Every row gives one point. The window is the flat piece filled in between its corners: a triangle in 3 columns, a solid with four corners in 4, and so on. A path goes straight from each point to the next, and from the last back to the first. After which points does the path pass through the window?

Window (3 x 3):
[[ 0.11 -0.41  0.16]
 [-0.10 -0.03 -0.06]
 [ 0.10  0.56 -0.18]]
Path:
(1): [-0.10  0.00  0.09]
(2): [-0.03 -0.10 -0.20]
(3): [-0.06 -0.46 -0.33]
(4): [ 0.24 -0.21  0.57]
(5): [-0.07 -0.11  0.42]
(6): [ 0.24 -0.54 -0.09]
(7): [ 0.07  0.12 -0.51]
(8): [ 0.09  0.55 -0.07]
Through the window after points: 1, 3, 5, 7

Window (3 x 3):
[[ 0.13  0.08 -0.14]
 [-0.27 -0.34  0.43]
 [ 0.31  0.30 -0.02]]
Path:
(1): [-0.34 -0.08  0.16]
(2): [ 0.38 -0.18 -0.05]
(3): [ 0.39  0.17 -0.07]
(4): [-0.10  0.35  0.05]
(5): [-0.34 -0.05  0.55]
(6): [ 0.00 -0.45 -0.06]
(7): [-0.09 -0.44  0.40]
(8): [-0.42 -0.10  0.39]
Through the window after points: 3, 7

Window (4 x 4):
[[-0.21  0.11 -0.21  0.12]
 [ 0.29  0.30  0.07 -0.81]
 [ 0.01 -0.16 -0.31  0.26]
 [-0.21 -0.23 -0.08  0.11]]
Path:
(1): [-0.32 -0.56 -0.33  0.11]
(2): [ 0.18 -0.24 -0.47 -0.49]
(3): [ 0.12  0.24  0.08 -0.20]
(4): [ 0.02  0.11  0.29 -0.13]
(5): [-0.07  0.04 -0.29 -0.45]
(6): [-0.35  0.07 -0.40 -0.19]
(7): [ 0.06 -0.19  0.09  0.38]
(8): [ 0.30  0.40 -0.06  0.25]
Through the window after points: 2, 6, 8

Window, 6 rows:
[[ 0.05  0.23  0.06  0.25 -0.42  0.51]
 [-0.33  0.42 -0.01  0.03  0.04 -0.11]
 [-0.07 -0.26 -0.23  0.45 -0.02  0.02]
 [ 0.24 -0.20  0.10  0.33  0.36 -0.12]
 [ 0.40 -0.77  0.23 -0.07  0.22 -0.24]
 [ 0.13  0.69 -0.05 -0.09 -0.32 -0.27]]
Path:
(1): [ 0.18  0.18 -0.27  0.09  0.16  0.17]
(2): [ 0.05  0.16 -0.15  0.11  0.22  0.31]
(3): [-0.02  0.13  0.13  0.51 -0.43  0.08]
(4): [-0.20 -0.06  0.09  0.50 -0.60 -0.17]
(5): [ 0.14 -0.23 -0.16  0.20  0.19  0.18]
(6): [ 0.51 -0.34  0.16 -0.27  0.27  0.14]
(7): [-0.05 -0.50  0.12  0.36 -0.14 -0.50]
(8): [-0.17  0.39 -0.03  0.28 -0.25 -0.09]
Through the window after points: 4, 6

Window (8 x 8):
[[-0.70  0.26  0.22  0.11 -0.01 -0.12 -0.07 -0.20]
 [ 0.15  0.32  0.30 -0.11 -0.25 -0.35 -0.16 -0.01]
 [ 0.70 -0.73  0.05  0.15  1.48  0.03  0.10  0.14]
 [ 0.01  0.05  0.03  0.40 -0.16  0.04  0.26 -0.12]
 [-0.12  0.16 -0.44  0.47  0.02 -0.53  0.28  0.11]
 [-0.26  0.00 -0.17  0.02 -0.26  0.00 -0.25  0.07]
 [-0.04  0.58  0.22  0.17  0.02  0.11 -0.34  0.18]
 [-0.14  0.10  0.26  0.05 -0.14 -0.10  0.14  0.47]]
Path:
(1): [-0.18  0.02  0.17  0.41  0.05 -0.06 -0.25  0.28]
(2): [-0.05 -0.01  0.32  0.47 -0.12 -0.18 -0.22  0.53]
(3): [-0.12  0.28 -0.16 -0.04  0.19 -0.19  0.04 -0.10]
(4): [-0.05  0.13  0.09  0.04  0.08 -0.06  0.31  0.06]
(5): [ 0.11 -0.04  0.15  0.44 -0.26 -0.11 -0.28  0.12]
(6): [-0.03 -0.04  0.00  0.44  0.11  0.09 -0.30  0.12]
(7): [ 0.09  0.34  0.06 -0.10 -0.06 -0.18  0.03  0.15]
(8): [ 0.01  0.10 -0.03 -0.15  0.15 -0.17  0.22  0.29]
(9): [-0.15 -0.36  0.27  0.74  0.45  0.23 -0.62 -0.33]
(10): [-0.37  0.18  0.00  0.61 -0.41 -0.36  0.03  0.01]
(11): [-0.27  0.47  0.07 -0.24  0.09  0.09 -0.14  0.03]
(12): [-0.15  0.17  0.11 -0.35  0.40 -0.20  0.16 -0.20]
Through the window after points: 4, 8

Window (8 x 8):
[[-0.24 -0.24  0.30  0.27  0.49  0.27 -0.71 -0.47]
 [-0.33 -0.10 -0.35  0.04 -0.14 -0.24 -0.32 -0.05]
 [ 0.01 -0.06 -0.29 -0.15  0.20  0.14  0.24 -0.20]
 [-0.34 -0.49  0.54 -0.56 -0.27  0.29  0.37  0.21]
 [ 0.07  0.03  0.18 -0.27  0.00 -0.30  0.05  0.63]
 [ 0.02  0.03 -0.09 -0.37  0.27 -0.48 -0.14 -0.03]
 [-0.57 -0.67 -0.05  0.06  0.26  0.38  0.12  0.05]
 [ 0.01  0.19 -0.23 -0.50  0.23 -0.08 -0.22  0.09]]
Path:
(1): [-0.61  0.51  0.07 -0.34  0.22 -0.45 -0.49 -0.19]
(2): [ 0.29 -0.53 -0.13 -0.17  0.27  0.08  0.06  0.09]
(3): [ 0.09 -0.54 -0.21 -0.67  0.01 -0.12  0.17  0.07]
(4): [-0.51  0.36  0.02  0.29  0.03  0.08 -0.04  0.13]
(5): [-0.42 -0.21  0.29 -0.02  0.26  0.37  0.12 -0.26]
(6): [-0.20 -0.47 -0.09 -0.12  0.08  0.01 -0.10  0.13]
(7): [ 0.13 -0.32 -0.31 -0.35  0.07  0.16 -0.12 -0.09]
(8): [-0.38  0.32 -0.06  0.13  0.31 -0.09  0.37 -0.14]
(9): [-0.34  0.19  0.02 -0.19  0.28 -0.06 -0.14 -0.02]
(10): [-0.08 -0.45 -0.20 -0.06  0.28 -0.04 -0.12  0.00]
(11): [-0.03 -0.70 -0.39 -0.09  0.17  0.20  0.08  0.10]
(12): [-0.12  0.24 -0.03 -0.22  0.20 -0.09  0.06 -0.21]
Through the window after points: 1, 7, 11

Window:
[[ 0.03 -0.01 -0.22 -0.08  0.60 -0.14 -0.20  0.26  0.58]
 [-0.04  0.19  0.25  0.52  0.11 -0.09 -0.15 -0.10 -0.23]
 [ 0.07 -0.41  0.46  0.30 -0.02  0.28 -0.39 -0.37 -0.13]
 [-0.36  0.12 -0.13 -0.34  0.33  0.39  0.09  0.30  0.54]
 [-0.11 -0.53  0.02  0.50 -0.01 -0.07 -0.09 -0.25 -0.50]
 [ 0.02 -0.21 -0.05  0.63 -0.11  0.15 -0.17 -0.74 -0.13]
 [ 0.16 -0.13 -0.02  0.27 -0.39 -0.06 -0.46 -0.38 -0.53]
 [ 0.25 -0.11  0.08  0.21 -0.41  0.02  0.12  0.42  0.37]
 [-0.21  0.11  0.07 -0.49  0.52 -0.29  0.25  0.01  0.64]]
Path:
(1): [-0.17 -0.11  0.04  0.26 -0.27  0.02 -0.32 -0.20 -0.01]
(2): [ 0.50 -0.09 -0.24  0.09  0.30 -0.07  0.24  0.00 -0.22]
(3): [ 0.22 -0.21  0.16  0.09  0.00  0.10  0.02 -0.05 -0.24]
(4): [-0.05  0.00  0.09  0.51 -0.09 -0.23 -0.24 -0.21  0.02]
(5): [-0.11 -0.65  0.25  0.53 -0.17 -0.34 -0.14 -0.18  0.18]
(6): [ 0.26  0.25 -0.06  0.06  0.02  0.16 -0.27 -0.12 -0.28]
(7): [ 0.44 -0.11  0.08  0.16  0.11 -0.02 -0.15 -0.31 -0.20]
(8): [-0.83 -0.06 -0.12  0.41 -0.13  0.21 -0.32  0.28  0.19]
(9): [-0.37 -0.11  0.17  0.47  0.05 -0.43 -0.70 -0.07  0.10]
(10): [ 0.17 -0.28 -0.07  0.23  0.13  0.26  0.29 -0.20 -0.28]
(11): [ 0.23  0.01 -0.06  0.11  0.06  0.05  0.14  0.25  0.34]
(12): [-0.57 -0.27  0.38 -0.19 -0.06 -0.09 -0.29 -0.18  0.25]
Through the window after points: 9, 11
